Each row is a point. The last column is the point's height on a tilted bowl or saddle (a function of degree 2), plus a little noise. Count its main directions that bend up, bend down and stay straight.
In the rows, 128 means zero.

Points (10 x 3)
[[190 113 106]
 [109 129 109]
 [158 142 100]
 [121 125 112]
 [ 71 180 116]
 [106 203  65]
 [175  82 109]
 [122  83  57]
 [ 99 127 101]
 [ 98 127 100]]
Directions: 0 up, 1 down, 1 straight

Points (18 x 4)
[[ 72  64  99  16]
 [115 131  96 147]
 [179  81 100  88]
 [165 109 136 120]
 [ 72 144 137 106]
 [139  96 156 128]
 [123 118 171 125]
 [125 114  86 135]
 [105 213 107 163]
 [160 137  93 142]
 [147 188  83 185]
 [144 126 105 135]
 [103 160 102 162]
 [213 139  72 103]
 [115 115 138 119]
 [139 117 180 131]
 [ 87 143 194  89]
 [138 131 187 120]]
Directions: 1 up, 2 down, 0 straight

Points (26 x 5)
[[111 126 160 104 158]
 [138 119 151 191 180]
 [121 126 141 133 122]
 [113 159 133 158 124]
 [ 88 132 167 114 178]
 [142 187 149 146 113]
 [163 118  47 168 162]
 [104 154 171 185 179]
 [156 103  87 108 141]
 [123 138 119 152 113]
 [111 164 162 129 137]
 [128 143 159 113 134]
 [156 117 136 155 138]
 [184 122 168 119 171]
 [122 137 166 164 146]
 [142 101 142 178 171]
 [182  67 150 141 229]
 [135 135 137 208 193]
 [167 112 146 162 161]
 [118 115   7 148 136]
 [155 120 135 153 133]
 [177 138 142  87 172]
 [111 126 182 142 160]
 [133 131  94 115 117]
 [127  94 135 134 132]
 [185 154 170 139 140]]
Directions: 3 up, 0 down, 1 straight

Points (46 x 7)
[[133 165 128 163 125 129 105]
 [122 121  95 100  73 100  92]
 [106 121 134 125  99 151 114]
 [104  76 103 113  60 142 123]
 [ 94 150 170 139 113 144  82]
 [146 206  80 165  94 159  93]
 [148 142 135 170 129 133 110]
 [ 96 113 144 181 140  79  73]
 [165 159 165 206 119 125  96]
 [118 157 144  67 112  98 113]
 [170 132 115 160  84 150 112]
 [109  83  99 108 111 142 126]
 [157 133 165 107 175 181  84]
 [169 100 106  62 181 103  69]
 [163 144 185 119  97 139 102]
 [104 195 172  96 115 107  91]
 [127  94  74 168 164 138  91]
 [ 89 167 102  64 181  79 141]
 [ 98 111  95 124 228 134  51]
 [184 119 135 159  75 122 120]
 [193  87 112 164 139  86  89]
 [185 115 120 117 187 124  74]
 [ 22 112 163  89 177  69  63]
 [113 133  92  94 207 137  98]
 [126 108 130 151 149  84  92]
 [124  76 162 153  97 150 139]
 [ 24 115 168  84 116 121  90]
 [ 80 121 100 137  84 150 113]
 [165 127  91 149 146 117  98]
 [122 163 190 147 142 161  68]
 [128  70  86  78 114 111 102]
 [137  69 189  71 139 134 128]
 [170 125 141 175 102 135 124]
 [ 99  76 106 135 173 143  95]
 [177  85 124 154 148 112 105]
 [161 172 145  76 105 133 103]
 [ 70 164 133 105  81 134  85]
 [145  84 165 132 129 115 126]
 [153 114 108 166 115  61  83]
 [ 62  65 112 126 155  99  99]
 [165  64 201 147  69 146 165]
 [149  79 201 100 153 143 117]
 [151 144 149  81 140 160 112]
 [154 102 139 172  77 165 132]
 [153 136  85 174 152  45  45]
 [171 176 103 165 134 121 106]]
Directions: 1 up, 3 down, 2 straight

Points (39 x 7)
[[146 150 168  80 137 193 112]
 [ 96 136 113  67 211 132  88]
 [161 118 169 152 156 128 135]
 [145 166 184  97 124 130 127]
 [ 81 197 115 168  59 200  24]
 [ 86 170 122 116 160 108 101]
 [168 154  86 129 114  93 115]
 [ 81  99 135 207  22 103  15]
 [117 101 187 141 132 154 148]
 [107 156 110 138 180  85 109]
 [159 104 119 167 128 121 128]
 [147  71 115 124 110  56 101]
 [158 137 111 162  88  54  86]
 [135 144 161  97 163 119 125]
 [110 129 119 109  44 105  78]
 [215  85  90 134 100 130 134]
 [149 143 199 127 111 133 145]
 [134 133 122 104 134 181 115]
 [115 118 125 110 101 153 115]
 [100 161 139  94 180 126 109]
 [131 167 123  71  97 141  91]
 [156  97 180 203 129 167 115]
 [134 128 178  83 121 104 132]
 [106 153 194 187 112 126 121]
 [ 90  26 119  72  76 162  55]
 [100  98 163 103 142 103 128]
 [151 140 137  55 112 100 102]
 [176  50 107 161 177 165 117]
 [124 172 128 104 137  76  88]
 [ 82 137 131 164 122 134 113]
 [153 190  94 146 129  62  77]
 [130 163 154 151 150 123 123]
 [118 114 102 114  99 196  97]
 [107 148 111  84  93 173  87]
 [164  96 173  81 123  97 134]
 [113 130 132  96 148 124 120]
 [127 152 106 150  78 133  98]
 [106 107 162  90 115 181 121]
 [206 182  89 128  73 138  93]]
Directions: 1 up, 4 down, 1 straight
